Every row gives one point. Each copy is the shape, with its points in the same order, turned, moved and blurred by noise. Say if it was mirrored as well.

Shape, 7 rows:
[[-0.69  0.25]
 [-0.25  0.00]
 [-0.22 -0.10]
 [-0.43  0.37]
 [-0.14  0.02]
 [-0.15  0.11]
 [ 0.31 -0.69]]
Copy 1, 7 rows:
[[-0.24 -0.73]
 [ 0.00 -0.22]
 [ 0.05 -0.24]
 [-0.37 -0.43]
 [-0.04 -0.11]
 [-0.14 -0.16]
 [ 0.63  0.34]]
Copy 1 is: only turned
Copy 2 (7 x 2):
[[-0.69  0.32]
 [-0.20  0.17]
 [-0.06  0.24]
 [-0.55  0.09]
 [-0.14  0.13]
 [-0.22  0.09]
 [ 0.71  0.27]]
Copy 2 is: mirrored

Shape, 7 rows:
[[-0.63  0.20 -0.40]
 [ 0.62  0.21 -0.05]
 [ 0.22  0.34  0.13]
 [ 0.13 -0.34 -0.17]
 [ 0.11 -0.54 -0.13]
 [ 0.55 -0.24 -0.18]
 [ 0.39  0.08 -0.10]]
Copy 1, 7 rows:
[[-0.50  0.33  0.53]
 [-0.15  0.01 -0.67]
 [-0.05  0.30 -0.35]
 [-0.12 -0.36 -0.03]
 [-0.03 -0.52  0.07]
 [-0.14 -0.41 -0.43]
 [-0.17 -0.06 -0.41]]
Copy 1 is: only turned
Copy 2 (7 x 3):
[[ 0.43 -0.58 -0.22]
 [-0.26 -0.08  0.78]
 [-0.32 -0.31  0.38]
 [ 0.19  0.21  0.25]
 [ 0.24  0.42  0.19]
 [ 0.03  0.28  0.60]
 [-0.10 -0.07  0.58]]
Copy 2 is: mirrored

Shape (7 x 3):
[[ 0.17  0.37  0.28]
 [ 0.09 -0.44 -0.27]
 [ 0.03  0.47 -0.11]
 [-0.35 -0.42 -0.06]
 [-0.70 -0.32 -0.30]
 [ 0.19  0.32  0.29]
 [ 0.14 -0.47  0.30]]
Copy 1, 7 rows:
[[ 0.02 -0.21 -0.43]
 [ 0.01  0.13  0.45]
 [-0.19  0.15 -0.48]
 [-0.34 -0.20  0.44]
 [-0.74 -0.03  0.49]
 [ 0.05 -0.26 -0.35]
 [ 0.21 -0.42  0.33]]
Copy 1 is: mirrored
Copy 2:
[[ 0.42 -0.04  0.02]
 [-0.59 -0.23  0.19]
 [ 0.12  0.18 -0.19]
 [-0.44  0.19  0.51]
 [-0.70  0.56  0.37]
 [ 0.35 -0.11  0.05]
 [-0.19 -0.34  0.53]]
Copy 2 is: only turned
Copy 3, 7 rows:
[[ 0.40  0.23 -0.15]
 [-0.56  0.33 -0.17]
 [ 0.25  0.32  0.25]
 [-0.52 -0.15 -0.08]
 [-0.63 -0.30  0.32]
 [ 0.37  0.24 -0.19]
 [-0.28  0.06 -0.59]]
Copy 3 is: only turned

Shape, 7 rows:
[[ 0.17  0.25  0.40 -0.04]
 [ 0.29  0.04 -0.38 -0.51]
 [ 0.37  0.10  0.22  0.39]
 [-0.10  0.15 -0.64 -0.12]
 [ 0.03  0.13  0.50 -0.23]
 [ 0.13 -0.26  0.59 -0.21]
 [ 0.31 -0.05  0.74 -0.21]]
Copy 1, 7 rows:
[[-0.19  0.04  0.38 -0.15]
 [ 0.42  0.32 -0.25 -0.25]
 [ 0.09 -0.37  0.51 -0.01]
 [ 0.24 -0.17 -0.58 -0.14]
 [-0.30  0.24  0.35 -0.03]
 [-0.09  0.34  0.50  0.31]
 [-0.16  0.37  0.69  0.07]]
Copy 1 is: mirrored
Copy 2 (7 x 4):
[[-0.14 -0.30  0.15 -0.43]
 [-0.79 -0.18 -0.05  0.29]
 [ 0.12 -0.48  0.39 -0.02]
 [-0.30  0.22 -0.12  0.60]
 [-0.26 -0.22 -0.13 -0.44]
 [-0.20 -0.64 -0.34 -0.34]
 [-0.28 -0.61 -0.01 -0.53]]
Copy 2 is: mirrored
Copy 3:
[[ 0.02  0.46 -0.07 -0.30]
 [-0.15  0.09 -0.69  0.24]
 [ 0.12  0.55  0.19  0.11]
 [-0.44 -0.29 -0.15  0.22]
 [ 0.09  0.43 -0.25 -0.50]
 [ 0.51  0.38 -0.29 -0.38]
 [ 0.42  0.72 -0.30 -0.46]]
Copy 3 is: only turned
Copy 4, 7 rows:
[[ 0.12 -0.09 -0.32 -0.29]
 [-0.65  0.27 -0.33 -0.05]
 [ 0.36  0.12 -0.23  0.13]
 [-0.68 -0.02 -0.12  0.46]
 [ 0.04 -0.15 -0.16 -0.48]
 [ 0.13  0.17  0.06 -0.67]
 [ 0.26  0.10 -0.19 -0.70]]
Copy 4 is: mirrored

Shape:
[[-0.09 -0.06  0.37 -0.04]
 [-0.02 -0.46  0.44  0.35]
 [ 0.33  0.08  0.08 -0.44]
 [ 0.06  0.04 -0.59  0.33]
 [ 0.18  0.13 -0.01 -0.01]
 [-0.61 -0.32 -0.21 -0.47]
 [-0.49 -0.67  0.05 -0.08]]
Copy 1:
[[-0.10 -0.26  0.25 -0.01]
 [ 0.33 -0.34  0.47  0.25]
 [-0.52 -0.54 -0.11 -0.09]
 [ 0.19 -0.11 -0.69  0.28]
 [-0.27 -0.22 -0.23  0.15]
 [ 0.15 -0.21 -0.15 -0.88]
 [ 0.41 -0.36  0.24 -0.51]]
Copy 1 is: mirrored
Copy 2 (7 x 4):
[[ 0.28  0.47  0.12 -0.02]
 [ 0.60  0.40  0.26  0.42]
 [ 0.10 -0.12  0.23 -0.46]
 [ 0.13 -0.44 -0.43  0.39]
 [ 0.25 -0.04 -0.03 -0.13]
 [-0.60  0.24  0.37  0.33]
 [-0.15  0.34  0.53  0.55]]
Copy 2 is: only turned
